Rows are points. The last column is the point's height on a tilted bowl or saddle (a function of degree 2), plus a little noise. Count its main directions that bend up, bend down and stay straight.
In the rows, zero is written as 128.

Points, 17 rows:
[[139 109  95  63]
 [135 125 111  69]
 [136 106 161 117]
 [ 52 196  98 135]
 [ 79 125  62 134]
 [ 62 180 198 148]
 [151 114  78  66]
 [162 127 114  85]
 [162  62 186 184]
 [122 182  85  87]
 [ 89 139 134  91]
 [ 86 193  31 184]
 [ 58  78 127 154]
 [116  68  78  74]
 [ 77 167 138  96]
 [154 122 167 139]
 [111 150 138  84]]
Directions: 2 up, 0 down, 1 straight

Points (22 x 5):
[[127 124 170 162 108]
 [142 189 132  96 102]
 [ 42 122 143 141 102]
 [113 105 116 202  97]
 [118 144 111  84 122]
 [143 113 126 143 121]
 [170 137 141 128 106]
 [210 166 105 108  69]
 [188 168  91  96  85]
 [172 143 165 118  97]
 [175  86  38 201  31]
 [138 120 169 121 113]
 [194  61 137 148  80]
 [124 121 124  56 111]
 [ 87 115 153 112 119]
 [104 185 151 249  23]
 [225 118 154 119  62]
 [134 122 149 150 117]
 [108 107  78 179 102]
 [120 147 175 102 106]
 [127 160 103 145 115]
 [121 120  79 137 119]]
Directions: 0 up, 4 down, 0 straight

Points (44 x 7):
[[101 123 160  82 235 115 155]
 [211 112 106 109  39  57 156]
 [ 80 127 159 106 148 132 145]
 [157  80 115 142 112  94 105]
 [114 132 100 164 106  80 160]
 [ 98 135 142 113 123 172 125]
 [138 113 127 176 177  92 115]
 [ 88 170 122 149 186 134 123]
 [ 89 211  78 120 113 150 106]
 [131  45 112 159 110  97  65]
 [111 127 136  83 130 198  94]
 [249 130 135 117 144 143 146]
 [121 165 138  72  84 143 134]
 [ 77 125  83  93  79 142 116]
 [166 126 141 123 120  88 123]
 [138 128   9 203  92  89 209]
 [108 126 156 100 101 105 142]
 [119 140 222 136 162 128 128]
 [ 33 194 139 165 148 138 144]
 [ 32 100 134 163 164 114 140]
 [112 167  74  98 175  84 101]
 [192  81  56 171  61 119 173]
 [139  91 152 142 160  61  86]
 [209  62 121  96 156  56  30]
 [102 127 114  76  95 107 112]
 [ 46 106 166 115 188 116 161]
 [125  68 158  91  82 138  89]
 [103 185  93 164 144 159 107]
 [122 156 111 136  40  58 204]
 [136 213 137 113 196 141 100]
 [113 109 105 230 121  95 148]
 [180  49 117  90 147 177   7]
 [118 162 175 109  81  80 157]
 [114  99  99  92 118 145  81]
 [133 104  94 116  81  57 114]
 [ 47 102 126  90  65 151 155]
 [122 213  94 110 132  73  84]
 [178 122 115  96  84 114 123]
 [ 74  89 113 141 161 172  69]
 [108 177 119 134 117 121 141]
 [115  74 134 106  59 131 113]
 [143 169 122 194 164 101 127]
 [150 193 132 151  84  89 165]
 [ 99 150  99  83  91 117 122]]
Directions: 2 up, 3 down, 1 straight

Points:
[[109  94 145 181 133 180 120 158 104]
 [168 161 146  82 140 114  52 125  76]
 [152 191 138 111 113 185 118 181  88]
 [122 103  69  78 173  85  60 113 136]
 [162 150 113 136 123  65 111  64  68]
 [ 83 132 118  94 124 172 143 112  92]
 [112 119 106 136 182 116 148 122 109]
 [107  33 166 112  91 124 138 132  56]
 [129 151 110 152  70 152 177 171  86]
 [ 79 125  74 111 151 121 125 249 174]
 [122  39 150 122 164 104 119 162  52]
 [156 175 143 113 112 144 114 134 113]
 [151 105 137 139 149 144  77 133  89]
 [161 111 149 106  95 140  73 189  70]
 [184 121 114 167 114 144 154 147  89]
 [142 175 142 132 141 132 184 150 117]
 [140 133 113 109  30 110 120 154  83]
 [100  79 145 132 157 122  93  91  59]
 [143 160 110 101 168 166 126  94 123]
 [121 124 101 121 102 165  96  75  76]
 [129  71 145 128 155  99 151 159  79]
 [123 144 107  91 153 154 134 164 116]
 [157 178 157 149 121 165 115 128 133]
 [ 97  89 104 120  79 211  89 127  45]
 [150 137  86 115 156 137 147 107 119]
 [119  82 144 162 166 137 143 171  93]
 [158 137  86 111 123 109 104 144 121]
 [148 127  93 109 113 114 137 127 122]
 [ 90  88  78 166 104 111 195 125  62]
 [161  79 133  89 150 140 138 138  83]
 [150 146 109 171 151  59 110 106  96]
 [186  90 121  74 141 127 125  93  93]
 [142 119 159 119 112 176 149 157 109]
 [136 139 179 191 127 163 147 109 148]
 [165 110 154 159  93 165 144 212  82]
 [ 96 136 151 139 137  93 119 137 131]
 [161  76 132 141  98 148 126 118  88]
 [ 86 114  93 164 161 116 106 147 132]
 [181 119 133 175 151  66 139 126  64]
 [137 103 148 117  85 126  98 100  80]
 [127 141 116 167 125 141 175 150 106]
 [128 120 109  95 178 169 157 111 104]
 [ 52 130 129 145 143 193  75 194 101]
 [105 113 133  78 127 138  95 149 104]
 [117 162 119  94 111 129 130 131 120]
 [ 95 113 172 102  76 200 115 161  66]
 [150 133 107 175 165 133  45  70  36]
 [ 75 150 128 173 100 130 113 128 110]
 [146 157 133 139 164 167 115  92 127]
 [145 143 143 124 115 133 135 114 120]
 [165 135  97 122 118 112 115 161 113]
 [131 126 124  77 149 128 148 150 117]
 [112 138 137  99 112  93 131  65  87]
 [ 67  70  77 143 133 106 144 129  94]
 [ 96 151  92 201  72 166 109 118  55]
 [ 72  76 119 130 130 135 171 138  77]
 [177 173 179 120  67 139 119 122  82]
 [ 99  39 113 184 106  73 142 135  59]
 [ 98 144  92 176  98 130 141 118  90]
 [115 173 130 154 146 120 165 111 120]
 [112 149  74 120 108 105 109 159 146]
 [155 153 137 134 183 194  74 132  97]
 [ 67 101 137 158 202 147 145 131  70]]
Directions: 2 up, 5 down, 1 straight

Points:
[[ 89 138  86 161 135  75 153 108  74]
 [ 73 128 152 175 189 157 209 115 110]
 [ 48 181 125 144 121 126 117 103  77]
 [124 120  96 157 145 177 160 163  95]
 [121  27  98 108 152 156 113 139  86]
 [185 105 142 148 130 121  74 148  93]
 [154 140  77  93 131 117  97 117 105]
 [104 151 185 230 153 151  80  74  52]
 [106 109 122 133 135 124 148 110 122]
 [105 106 205  51 196 152 131 152 116]
 [139 100 132  80 154 162 132 103 118]
 [147 134  75 210  87  43  70 119  38]
 [153 148 102  64  97 114 170 117 110]
 [100 170 198 167 165 244 155 169  84]
 [173 135  94 118  61  73 107 149  87]
 [145 177  73  59 149 169 142 135 103]
 [ 48  35  89 143 165 134 123 104  42]
 [127 120 102 111 148 141  89 123 108]
 [ 99 114 169 163 125 115 110  95 115]
 [ 99 101 149 103 143 125 122 141 128]
 [158 138 160 131 148 140  98 160 108]
 [151 105 147 143 120 105 118 136 119]
 [204 178 174 152 134  95 154 133  76]
 [104  89  79 140 132 130 170 181  88]
 [147 110 117 190 103 138 118 137 103]
 [106 145 157 100 133 156 157 113 138]
 [ 72 143 119 126 121 100 149 164 108]
 [148 136 129 171 172  75 164 139  91]
 [133 135 164 147 166 170  94 123 105]
 [103 181 152 161 175 161 176  53  88]
 [139 115  48 137 143 106  72  90  65]
 [150 150 164  93  83  61  92  76  74]
 [155 174 114 103 115 132 133  86 102]
 [148 169 106 164  91 103 120 146  88]
 [133 136 163 141 178 113 183 125 131]
 [158 145  92 169  59 188 138 103  74]
 [ 73 175 179  88 167 124 123 164 117]
 [180 176 139  75 210 129 122 124 101]
 [159 155 136 109 115  89 105 169 107]
 [ 93 115 154  79  95 175  89 144 112]
 [145 119 226 128 123 132 119  83 118]
 [111  48 110 173 161 174 170 140  89]
 [198  73 166 112 115 163 249 168  70]
 [103 150  78 141 180 108 219  65  54]
 [171  85 158  76 143 117  98 197  88]
 [172  75 109 137 120 102 104  93  91]
 [190 163 115 115 159 152 157  85  88]
 [120 155  75  87 167 105 135 174 109]
 [105 106 144  90  79 119 124 138 125]
 [192 176 137 186 116 115 219 108  49]
 [183 105 143 148 160 151 171 130 106]
 [170 115  89 118 118 176  63 130  89]
 [167 221 136 152 130 143 147 156  72]
 [ 95 106 142 141 111 102 144  47  92]
 [166 202 103 141  99 159 108 140  71]
 [123  80  69 104 138 161  93 128  94]
 [137 115  98 205 151 112  76 143  68]
 [ 89  94 117 136 142  94 114 123 103]
 [ 83 141 167  77 138 182 121 100 117]
 [ 74 122 138 136 113 131 157 171 118]
 [117 147 202 128 131 113 155 102 135]
 [147 134 105 145  90  99 189  19  39]
 [138 108 152  15 188 135  77  66  53]]
Directions: 0 up, 6 down, 2 straight

Points, 69 rows:
[[123 116 151 176  45 226 109  56 207]
 [100 158  87  74  55  83 118 163 137]
 [151 154 169 116 139 157 181  79 175]
 [ 97 127  65  97 124  50 177 139 118]
 [131 128 153  86 125 197  97 140 186]
 [194 135 191 114  58  95 161 152 202]
 [152 172 117 124 126  87  79 184 165]
 [ 87 123 161 107 134 117 155 168 165]
 [112 144  95 200 226 138 130 169 137]
 [205 115 116 109  76 103 127 170 167]
 [ 65  73  91 117  27 109 113 154 157]
 [162 113 122 110 137 142 125 207 172]
 [ 67 136 118 188 135 206 110 118 126]
 [ 95 165 118 111 110 134  89 109 131]
 [107 174 249 213 157 107 146 162 224]
 [183 113  90 118 228 143 124  62 185]
 [106 144 117 117 101  70 137 100 106]
 [106 147 124 125 168 109 136 140 130]
 [ 69 160  99 161  90 116 175  70 113]
 [ 60  73 146 133 124 179 126 106 169]
 [133  71  87  72 145 176  83 131 173]
 [103 116 142 172 167  72  94 164 156]
 [131 140 121 198 117 131 129  94 110]
 [122  93 142 114 169  71 140  72 150]
 [140 199 114 142 134  75 146 156 145]
 [177 130 146  71 114 179 158 168 201]
 [135 190  77 183 144 127 153  90 116]
 [120 170 161 130 146 105 147  94 146]
 [101 212 130 162  79  64 113 144 153]
 [ 90  83 147 111  48 147 171  63 160]
 [ 84  90  77  75 172  84  78 146 172]
 [178 163 146 136 142 140 104 142 156]
 [ 90 118 124 121 135 123 193  67 132]
 [119 160  83 153 132 152 141 204 129]
 [ 90 121  71 192 160 138 132 122 104]
 [204 115  79 149 181 137 139 111 154]
 [133 116 138  98 186  68 165 124 166]
 [135 111 155 140  90 145  48 161 181]
 [166 153 200 143 143 157 103 102 189]
 [ 42  83 135 132 151 136 140 125 160]
 [ 84  79 193 100  83 115 180 138 200]
 [214 115 141 169 102 163 173 103 181]
 [ 14 169  72 165  69 103  59 150 184]
 [119 110 122  78 126 151 187 213 192]
 [160 116  95 147 146 167  72 134 137]
 [150 121 156 111 129 171  98 130 164]
 [150 103  61  99 108  79 122 141 113]
 [ 99 126 142 142  63  55 182  86 121]
 [ 86 130 149 117 117  92 218 138 161]
 [120  97 152 119 180 144 145 115 156]
 [153 206 174 149 104 144  65 113 191]
 [189 174 175 235  94  86 206 107 211]
 [205 117 169 122 202 137 181 131 224]
 [181 143 132 111 182  45  87 149 196]
 [147 128  94 135 157 112 114 133 118]
 [122 130 152 177  71 172 118  83 146]
 [156 141  68 141 149 158 132 131 112]
 [ 91 123 118 160  78  48 128 141 123]
 [175 204  72 101 119 173 165  90 154]
 [179 106  98 165 154 120 132  95 129]
 [142 107 146 148  94 154 153 177 154]
 [105  65 166 129 124 198 167  91 194]
 [152 180 150 120 139  83 130 109 149]
 [ 96 154 189  95 141 114 161  85 182]
 [167  85 161 131 189  88 112  90 183]
 [167 230  94  97 102 132 153  76 163]
 [122 170 104 183  56  60 133 151 127]
 [111  66 112  92 124 156 160 134 149]
 [115 209 113 177 130 103 168  96 134]]
Directions: 7 up, 0 down, 1 straight
